Each point is reached from the start by the listed moves, each made once or not at all, plus a little noise. Is the number of moves made odd or even? Then give how often each move was made.
In the rows, 128 means zero.

Moves:
(1): [181 150 172]
(2): [119 193 126]
Start: [138 138  99]
Points:
[181 223 141] => even (1, 1)
[122 204  98] => odd (0, 1)
[134 136  99] => even (0, 0)

Moves:
(1): [175 133 123 133 127 123 127 130 130 100 134]
(2): [129 176 115 118 127 118 105 145 105 116 142]
(3): [140 135 190 141 148 153 106 110 137 134 137]
(4): [115 153 115 205 131 124 146 109 122 115 112]
(5): [124 125 111 127 177 145 141 124 118 129 129]
(6): [123 139 101 130 113 205 125 142 130 125 150]
(7): [133 139 147 107 111 120 180 131  96 110 134]
(8): [133 115 160 136 136 125 121 180 120 119 113]
Start: [134 172 108 141 154 109 127  91 148 110 135]
Points:
[182 223 177 230 146 200 171 127 110  45 153] => even (1, 0, 1, 1, 0, 1, 1, 1)
[183 249  84 118 132 163 148 132 105  48 187] => even (1, 1, 0, 0, 0, 1, 1, 0)
[184 210 183 219 216 128 185 109  89  50 127] => even (1, 0, 1, 1, 1, 0, 1, 1)
[175 199 127 208 202 105 202 128  95  50 115] => odd (1, 0, 0, 1, 1, 0, 1, 1)
[138 187 109 118 183 123 183  82 112  97 139] => even (0, 0, 0, 0, 1, 0, 1, 0)

Moves:
(1): [182 130 151 132 135 125 133 120 116 137 119 122 117 124 124 115 129]
(2): [127 180 112 115 125 142 119 131 115 119 136 119 133 120 122 138 127]
(3): [115 137 166 135 134 136 127 123 114 125 128 126 111 136 145 135 123]
(4): [134 139 120 165 132 139 125 142 130 128 128 128 136 133 139 120 130]
(5): [126 135 125 123 164 135 133 134 142 153 132 126 128 118 131 135 118]
(6): [135 115 123 132 127 160 118 126 125 127 126 122 123 122 127 139 136]
(7): [141 126 128 128 123 133 179 111 138 119 129 131 134 122 123 130 139]
(8): [135 130 139 120 111 134 139 172 133 142 129 143 122 132 140 139 130]
(9): [127 144 129 121 112 146 113 115 177 133 116 131 101 123 127 117 138]
(10): [116 132 122 132 113 125 127 127 121 159 125 118 122 129 121 125 134]
(11): [137 121 114 133 133 131 126 133 123 128 178 133 111 134 118 129 127]
(12): [134 134 125 141 130 128 123 118 130 138 125 164 136 134 124 140 129]
(13): [134 129 146 134 120 126 121 133 141 137 143 116 163 127 127 133 122]
(14): [127 123 117 109 132 132 133 119 130 110 120 109 116 183 129 145 125]
Start: [145 155 131 141 150 139 117 139 140 111 108 136 133 136 137 136 131]
Points:
[160 171 149 150 160 209 139  99 198 163 151 134  99 185 128 183 136] => even (0, 0, 1, 0, 1, 1, 1, 0, 1, 1, 1, 1, 1, 1)
[182 249 199 127 142 182 103 167 171 189 111 113 106 121 153 152 129] => even (1, 1, 1, 0, 1, 0, 0, 1, 1, 1, 0, 0, 1, 0)
[174 174 106 181 165 216  99 181 206 163 147 183  97 138 148 159 143] => odd (0, 0, 0, 1, 1, 1, 0, 1, 1, 0, 1, 1, 0, 0)

Moves:
(1): [124 130 133 159 154 153 109 135 140 113 155 145 123 122 114 108 127 145
 150 155 108 126  90 150 117 138 118]
(2): [105 140 145 111 143 118 129 128 136 124 120 128 126 135 148 123 108 147
 175 113 107 129 122 153 134 133 110]
(3): [115 130 141 125 130 133 122 117 130 144 112 143 156 118 134 138 126 126
 116 130 139 130 115 132 119 114 118]
(4): [141 111 136 154 145 124 122 129 147 133 111 125 130 129 110 107 130 126
 118 135 122 106 139 115 122 134 132]
(5): [158 157 107 125 126 116 122 140 115 110 108 133 126 118 101 118 110 124
 115 155 145 134 114 128 121 146 130]
(6): [ 82 135 138 125 127 137 124 138 131 137 134 106 125 106 145 116 121 118
 137 135 126 144 107 107 132 130 139]
(7): [118 115 118 125 106 129 132 118 133 146 138 141 130 112 140 129 117 125
 137 119 148 131 140 101 120 124 128]
(8): [153 132 132 102 135 107 124 139 110 136 142 120 130 130 133 106 139 116
 139 123 124 116 134 133 138 139 137]
(9): [121 121 128 136 134 127 117 107 151 104 129 139 144 116 131 121 123 123
 117 125 131 118 109 130 129 128 132]
(10): [136 143 124 124 121 115 134 122 109 137 138 127 122 115 113 123 120 139
 120 131 130 128 131 127 125 142 149]
(11): [136 126 155 125  88 101 116 147  97 134 169 138 117 156 125 110 111 123
 148 113 129 136 146 103 125 119 143]
(12): [124 146 117 122 121 129 122 133 113 120 133 161 137 115 129 144 118 144
 127 127 134 127 140 134 145 135 129]
(13): [123 151 115 128 120 101 153 136 121 138 118 127 152 147 147 119 146 152
 132 125 139 153 118 125 149 133  80]
(14): [126 122 128 104 131 131 144 131 146 125 125 120 137 144 103 141 109 149
 125 131 124 113 118 113 128 121 126]
(15): [118 136 129 135 143 139 136 123 126 145 127 132 137 145 139 140 110 111
 136 122 126 137 124 127 124 141 126]
(16): [139 137 137 125 116 125 145 130 159 125 108 120 146 117 133 162 113 151
 134 131 135 130 132 131 138 118 137]
(17): [160 133 135 129 148 107 135 116 113 102 117 123 134 129 134 134 179 132
 112 145 143 108 143 124 126 131 105]
(18): [122  81 115 130 142 131  85 117 124 107 150 115 122 132 131 130 103 144
 123 130 125 117 109 129 129 141 140]
(19): [119 127 112 137 135 131 135 114  93 130 134 126 140 119 134 126 131 105
 132 115 131 120 119 108 133 117 137]
(20): [106 148 105 127 102 113 122 125 134 157 125 131 130 116 125 151 118 122
 117 142 133 119 132 106 123 109 149]
(21): [139 129 130 121 109 146 110  92 119 126 103 134 132 149 130 121 151 129
 123 157 127 120 136 124 133 128 144]
(22): [134 111 148 127 117 133  98 128 147 133 116 154 103 150 109 150 139 149
 135 130 124 144 117 137 137 140 127]
(23): [145 132 142 103 136  99 137 121 119 136 137 134 126 141 122 122 137 134
 139 130 148 144 160 145 153 105 128]
(24): [121 140 134 137 133 115 152 145 100 124 135 128 121 129 113 119 127 111
 126 156 129 115  99 162 143 140 107]
Start: [137 117 100 125 124 113 137 129 136 124 117 131 121 146 127 144 168 150
 142 132 140 146 150 139 107 170 120]
Points:
[136 108 107 137 172  81  64 100 155  42  69 153 145 103 125 172 135 206
 162 169 156 118  97 128 146 216 130] => odd (0, 1, 0, 1, 1, 1, 0, 0, 1, 0, 0, 1, 0, 0, 0, 1, 1, 1, 1, 0, 0, 1, 0, 0)
[130 126  73 105  89  43 108  79  49 161 122 153 117 191  98 152 187 184
 139 197 172 153 119 151 181 173 131] => odd (0, 0, 0, 0, 0, 0, 0, 0, 0, 1, 0, 0, 1, 0, 0, 0, 0, 1, 1, 1, 1, 1, 1, 1)
[157  91 159 118 101 103  54 106 148  95 154 200 127 168  96  94 196 195
 170 192 144 100 133  75 126 203 143] => even (1, 0, 0, 1, 0, 1, 1, 1, 1, 0, 1, 1, 0, 1, 0, 0, 1, 0, 0, 0, 1, 1, 0, 0)
[123 163  40  82 104  65  70 144  73 132 149 127 118  82 108 137 104 160
 122 179 160 137 123 105 126 218 199] => odd (0, 0, 0, 0, 1, 1, 0, 1, 0, 1, 0, 1, 0, 0, 0, 0, 0, 1, 0, 1, 0, 0, 0, 0)
[107 139 139 142 113  88 117 141 100 175 208 187 116 137 111  92 105 163
 202 147 161 173 174  95 119 187 157] => odd (1, 0, 0, 1, 0, 1, 1, 0, 0, 1, 1, 1, 0, 0, 1, 0, 0, 0, 0, 0, 0, 0, 1, 0)
[171 140 100  52 160  70 110  79  91  91 133 108 146 122 114 112 141 217
 209 212 168 112 114 122 145 190 156] => even (1, 1, 0, 0, 1, 1, 1, 1, 0, 1, 0, 0, 0, 1, 0, 1, 1, 1, 1, 0, 1, 0, 1, 0)
[187 136 138 119 125  14 120 165  76  71 138 132 126 136  90 127 136 177
 142 211 198 126 160 137 163 189 130] => even (0, 0, 0, 1, 1, 1, 0, 0, 0, 0, 1, 1, 0, 0, 0, 1, 1, 1, 0, 0, 0, 0, 1, 1)
[200 162  36  97 139  35 100  75  98 100  80 154 190 166  88 137 159 199
  83 219 181  78 131  89 137 235 133] => odd (0, 0, 0, 1, 1, 0, 0, 1, 1, 1, 0, 1, 1, 1, 1, 0, 1, 1, 0, 1, 1, 0, 0, 0)
[120 186 115  62 120  18 194 131  58 142 139 129 162 188 161 114 139 161
 222 128 198 186 155  65 145 163  63] => odd (0, 1, 0, 0, 1, 1, 1, 0, 0, 0, 1, 0, 1, 1, 1, 0, 1, 0, 1, 0, 0, 0, 1, 0)
[200 106 104  41 120  27  92  93 126 141  89 151 123 210  81 100 141 249
 186 176 166 147 150 132 161 219 115] => even (0, 1, 0, 1, 1, 0, 1, 1, 0, 1, 0, 0, 1, 1, 0, 0, 0, 1, 0, 0, 1, 1, 1, 0)
